Each row is a point. The points of each table are mixes of a few directions, plus a little noise. Count the directions of each table, and those that both share. Where both have some left over, give the other angles between the two spaces (their principal angles), to ten degrees, smallest first.
In the rows, zero is written as 128.

First (4 x 3):
[[168 183 135]
 [143 148 130]
 [132 135 128]
 [ 68  46 119]]
Second (5 x 3):
[[110 148  73]
 [125 132 116]
 [187  82 154]
 [ 89 161  94]
 [129 118 203]]
Directions: first 1, second 2, shared 0; angles 90

First (8 x 4):
[[193  90  83 104]
 [105 142 146 147]
 [105 136 130  27]
 [169 105 101 136]
 [105 144 151 191]
 [158 111 107 117]
 [ 79 159 169 199]
 [109 137 137 102]]
Second (7 x 4):
[[123 112 109  36]
 [ 53 114 139 165]
 [201 139 114  77]
 [205 152 129 151]
 [127 132 134 155]
 [ 98 122 132 142]
 [ 89 125 139 171]]
Directions: first 2, second 2, shared 1; angles 50

First (7 x 8):
[[192 169 105 184 184 116  59 105]
 [ 69  59 190 118 138 130 139 140]
 [164 185  79 137 105  65  93 162]
 [170 131  69  96 118 178 158 139]
 [ 74  84 154  86  92 142 180 146]
 [125 131 157 155 157 149 119  82]
 [101 137 143 121 102 118 148 121]]
Second (7 x 8):
[[ 91 106 174 149 169  88  74 160]
 [157  88 124 123  67 136 195  75]
 [ 70 187 145 110 160 179 126 131]
 [144 124  54  61  84 130 157 215]
 [130 125 125 120 137 171 145 111]
 [169  98 134 168 165 108  85 114]
 [134 166 141 164 112  85 114  88]]
Directions: first 4, second 5, shared 4

First (7 x 9):
[[142 161 124 152  93 128 150  93 108]
 [121  44  84  47 168 197  81 110 105]
 [118 101 129 108 155 131 111 153 141]
 [144 197 145 187  78  96 170 104 120]
 [105 153 189 170 160  46 135 229 200]
 [130 104 108 102 133 158 115 108 111]
 [136 136 118 131 110 140 135 100 110]]
Second (7 x 9):
[[141 177 138 162  96 107 155 103 121]
 [126 107 109 156  85 162 137 130 100]
 [124 164 160 167 124  81 146 161 156]
 [112  22  75  84 132 218  89 136  91]
 [133 181 153 184  95  89 160 136 137]
 [132 149 152  51 220  82 100 115 174]
 [127  96 108  93 143 158 109 114 116]]
Directions: first 2, second 3, shared 2

First (9 x 11):
[[127 161 154 127 100  66 136 104 116 193 123]
 [127 144 142 128 114  96 132 117 122 161 126]
 [128 122 123 128 133 140 126 132 130 115 128]
 [128 133 131 128 124 118 128 125 126 137 127]
 [132  66  83 129 179 240 115 169 150   9 136]
 [127 143 139 128 115 100 131 118 122 156 126]
 [126 167 158 127  95  55 137 101 114 205 122]
 [130  87  97 129 162 203 119 156 143  48 134]
 [129 127 127 128 128 130 128 129 128 126 127]]
Second (8 x 11):
[[127 111  75 128 121 107 126 117 126 136 161]
 [134 154 117  57 157 175 131 143 136 185 120]
 [144 116 174 135 135 153 120 119 136 161  89]
 [ 98 134 145 191  89  65 143 138 108   7 144]
 [119 125 132 110 117 127 138 133 119 130 109]
 [154 120 114 106 120 131 141 122 129 157 105]
 [178 159 133 114 164 169 121 124 157 176 125]
 [ 69 106 137 181 122  95 106 128 116  71 175]]
Directions: first 1, second 5, shared 0; angles 70

First (11 x 14):
[[137 127  91 140 151 133 135 142 132 148 153 134 146 106]
 [124 116  96 121 101 143 129 114 122 126 150 144 145 108]
 [121 140 201 119 122 110 120 123 130 102  79 107  93 174]
 [127 119  93 127 117 139 130 122 125 133 151 141 146 106]
 [138 140 144 138 165 116 130 148 134 140 115 113 119 140]
 [118 129 163 117 104 124 121 114 125 107 106 123 110 147]
 [127 125 125 127 123 129 128 125 127 127 132 132 131 124]
 [143 140 122 146 180 120 134 157 136 153 130 116 128 127]
 [143 137 117 145 177 121 133 155 134 154 133 121 132 123]
 [140 135 111 141 163 124 132 147 133 150 139 126 136 119]
 [ 91 101 143  86   7 149 115  62 110  68 121 152 121 132]]
Second (8 x 14):
[[153 144  65 134 136 114 147 137 125 154 156 134 160 118]
 [109 102 130 102 111 148 134 107 125  88 125 113 110 111]
 [132 140 169 134 168 112 122 138 141 126  93 102 107 152]
 [123 121 127 118  72 126 133 133  79  92 103 151 153 109]
 [135 142 107 123  92 122 132 114 133 149 160 146 135 148]
 [134 146 159 149 174 118 108 126 173 170 131 116 107 167]
 [127 118 116 124 133 143 149 159 108 130 156 136 121 103]
 [112 110 150 138 139 140  98 110 141 116 101 125 131 116]]
Directions: first 2, second 6, shared 2

First (11 x 18):
[[129 109  72 118 123 116  76 103 101 211 134 249  72  69 103 191 169 149]
 [124 125 137 125 147 130 147 122 133 105 133 102 150 137 136 121 119 119]
 [123 175 125 152 118 149  79 162 124 110 119 130  85 142 108 129 150 166]
 [135 111 146 119 155 132 170 109 134 133 142 127 171 113 146 130 121  97]
 [140 146 140 129 127 155 129 138 138 145 127 116 173 111 145 102 146 105]
 [100 203  93 164 137 158  22 167 107  89 118 153  29 147  79 159 176 216]
 [102 105 124 132 173  99 150 105 114  72 141 135  73 158 104 180  96 163]
 [145 114 161 119  68 113 165 149 153 123 107  48 179 158 157  54  89  87]
 [111  92 114 101 145 104 154  98 131  98 128  79 167 144 142 112 103 114]
 [164 112 181 135 110 128 190 136 142 161 136 141 156 115 147 120 104  84]
 [135 116 118 114 106 123 125 123 131 159 123 129 153 112 140 110 134 108]]
Second (11 x 18):
[[ 93 123 133 149 121  96 170 117 155 134  60  76  91 106 134 138  87 139]
 [ 92 163 123 141 211 164 233  93 137  64  96  81  72 109 131 146  83 120]
 [146 134 137 121 151 133 124 123 108 103 174 156 134 136  71 121 105 123]
 [143 139  98  90 129 163 103 108 103 108 179 139 174 133 104 109 140 112]
 [106 134 117 138  35 114  58 144 148 164  79  86 137 140 174 154 165 178]
 [146 101 116 103 124 126 124 141 126 150 167 162 168 130 170  95 177  97]
 [165  99 134 119  66 101  46 150 118 187 145 171 170 138 113 113 148 128]
 [134 150 139 159 185 165 174 118 135 136  57 114  77 108 157 156 100 116]
 [110 144 143 136 183 136 172 136 122  54 184 139 100 145 102 134 129 140]
 [161 108 141 123 101 108  69 156 114 150 178 180 160 147 109 117 157 131]
 [113 112 126 131 100  99 137 124 144 155  89 104 126 113 141 123 116 129]]
Directions: first 5, second 6, shared 1; angles 40, 40, 40, 80
